Each row is a point. The window is the flat piece filled in between its corners: a triangle in 3 columns, a solid with four corners in 4, and so on. A path goes straight from each point to the next, and from the last back to the first. After which points does the path pass through the window?

Window:
[[  9 -39 -10]
 [-19  60 -24]
 [-26  24  17]]
Path:
(1): [ 15   5 -12]
(2): [-41  32 -48]
(3): [ -6 -41 -27]
(4): [17  8 10]
(5): [-11  24  36]
(6): [-26   4   4]
(7): [-14 -43 -52]
(8): [ 5 24 11]
(9): [15 -4 12]
(10): [-52 -22   1]
(11): [-19 -36 -13]
(12): [ 25 -44   4]
Through the window after points: 3, 7

Window (4 x 4):
[[ 13   0  42  24]
 [-13  36 -27  22]
 [-11 -56  16  -6]
 [ -5  18 -33 -17]]
Path:
(1): [-28 -35  27 -20]
(2): [-18   0  37  -5]
(3): [  8  11 -25  43]
(4): [  9  -7 -33  17]
(5): [-45  43 -14 -16]
(6): [-36  25 -14   4]
(7): [ 38  20 -44   5]
(8): [ 11 -57 -30 -13]
(9): [-6  6 60 14]
(10): [-51   1  10 -10]
(11): [50 44  1 48]
(12): [  9  10 -13  25]
(13): [ -2  22  34 -11]
(14): [-34  18 -19  -8]
(15): [  2  20 -38  23]
(16): [ -1 -41   0   1]
Through the window after points: 6, 16

Window (6 x 6):
[[  0  -5   6  31 -19 -32]
 [-12  15 -21  20  11  21]
 [-16  26   0   0  -5  19]
 [ 13   0 -18  10 -22 -30]
 [-10   5   0   0  13 -15]
 [-27 -14   5 -25  18  60]]
Path:
(1): [ 8 -2 15 28  7 -2]
(2): [-20   4 -20  -4 -48 -43]
(3): [-45   7 -17 -13   4   9]
(4): [ 1 23 -2 16 -1 19]
(5): [ 6  2  3 -1  2  1]
(6): [-24  -6 -15  19   3   3]
(7): [-17   7 -16  14 -11 -16]
(8): [ 4 13  1 16  4 -9]
(9): [14  0  4  0 -4 15]
(10): [-24   1  -5  18  -2  -8]
(11): [-35 -10 -10 -24  16 -17]
(12): [-6  6  5  2  8 23]
Through the window after points: 3, 9, 11

Window:
[[ 19 -25 -36 -16 -29   1   1 -10]
 [-16  -8 -60 -19 -39  30  16  -9]
 [  9   3 -10  -7  -7  21   4   8]
 [ 29  11 -10   3 -15   2 -24 -31]
 [ -2   0   3  31 -45   3  16  -3]
 [-51 -13  21 -28  35  29  45 -12]
 [-11  14 -15 -23 -22  -3 -18  -3]
 [ 22  23  -4  18 -13 -21  10 -11]]
Path:
(1): [-18 -18 -57  19  -1  21  24  -8]
(2): [ 20  25   3 -30 -53   0 -11 -13]
(3): [ 15   6  -8 -21 -41   8  12 -15]
(4): [ -6  -4 -17   6 -23   0  -3  -2]
(5): [-12 -18 -23  19 -14  13 -16  -2]
(6): [ 21  29   8 -14  -5  -3  32  -6]
(7): [ 36   6 -12 -17 -29   3  -2 -12]
(8): [-15  -1 -20  22  -9  -4  -3 -20]
Through the window after points: 1, 3, 5, 7

Window:
[[-15  13  23   0 -16   4 -15 -12  -8]
 [ -1  19   1  24   1 -14 -39  -3   7]
 [ -6  24 -14  21   5  13  -6 -14   3]
 [-12 -11   2  26   4 -17  -5 -14  12]
 [-51  10  -5 -44  -3  28 -11  -2  19]
 [ 24  -7 -21  13 -13 -13  60  36  -1]
 [ -2   5  17   9   3   7 -23 -16  29]
 [-13  -5  28   3  20   4 -24  -3  -2]
 [-24  13   2  32  -2  11 -13   6  23]]
Path:
(1): [  4  23 -16  -2  10 -29  38  33  12]
(2): [  5 -14  -2  27 -16   7   7   2   0]
(3): [  4  -4   5  25  -3  12 -12  -9   7]
(4): [ -8  16   4  19   4 -12  -9  -3  13]
(5): [-20  12  17  11  22  -5   1  -9  14]
(6): [  1 -11  12   2  -9  15 -35   0   6]
(7): [ -8 -10   0   5  -7   9 -37  -2   0]
(8): [-10  10  33  10  28  -5   8  -2  10]
(9): [ -8  26   9  25  14  -8 -10 -12   4]
(10): [  1  -3  -1  19  -8   4 -13  -4   6]
(11): [  0   8 -26   8 -12  21 -11  -2   6]
(12): [-41   7  29  -2   9 -10  -1   9   9]
(13): [-43  34  28  26  13   1  -2 -17  23]
(14): [ 17 -21   0  -6   7   4 -34   9 -14]
(15): [ -7 -14  -8 -17   5  13 -30  -9   5]
(16): [-35  28  25  44   2 -14 -14 -12  19]
Through the window after points: 1, 5, 7, 13
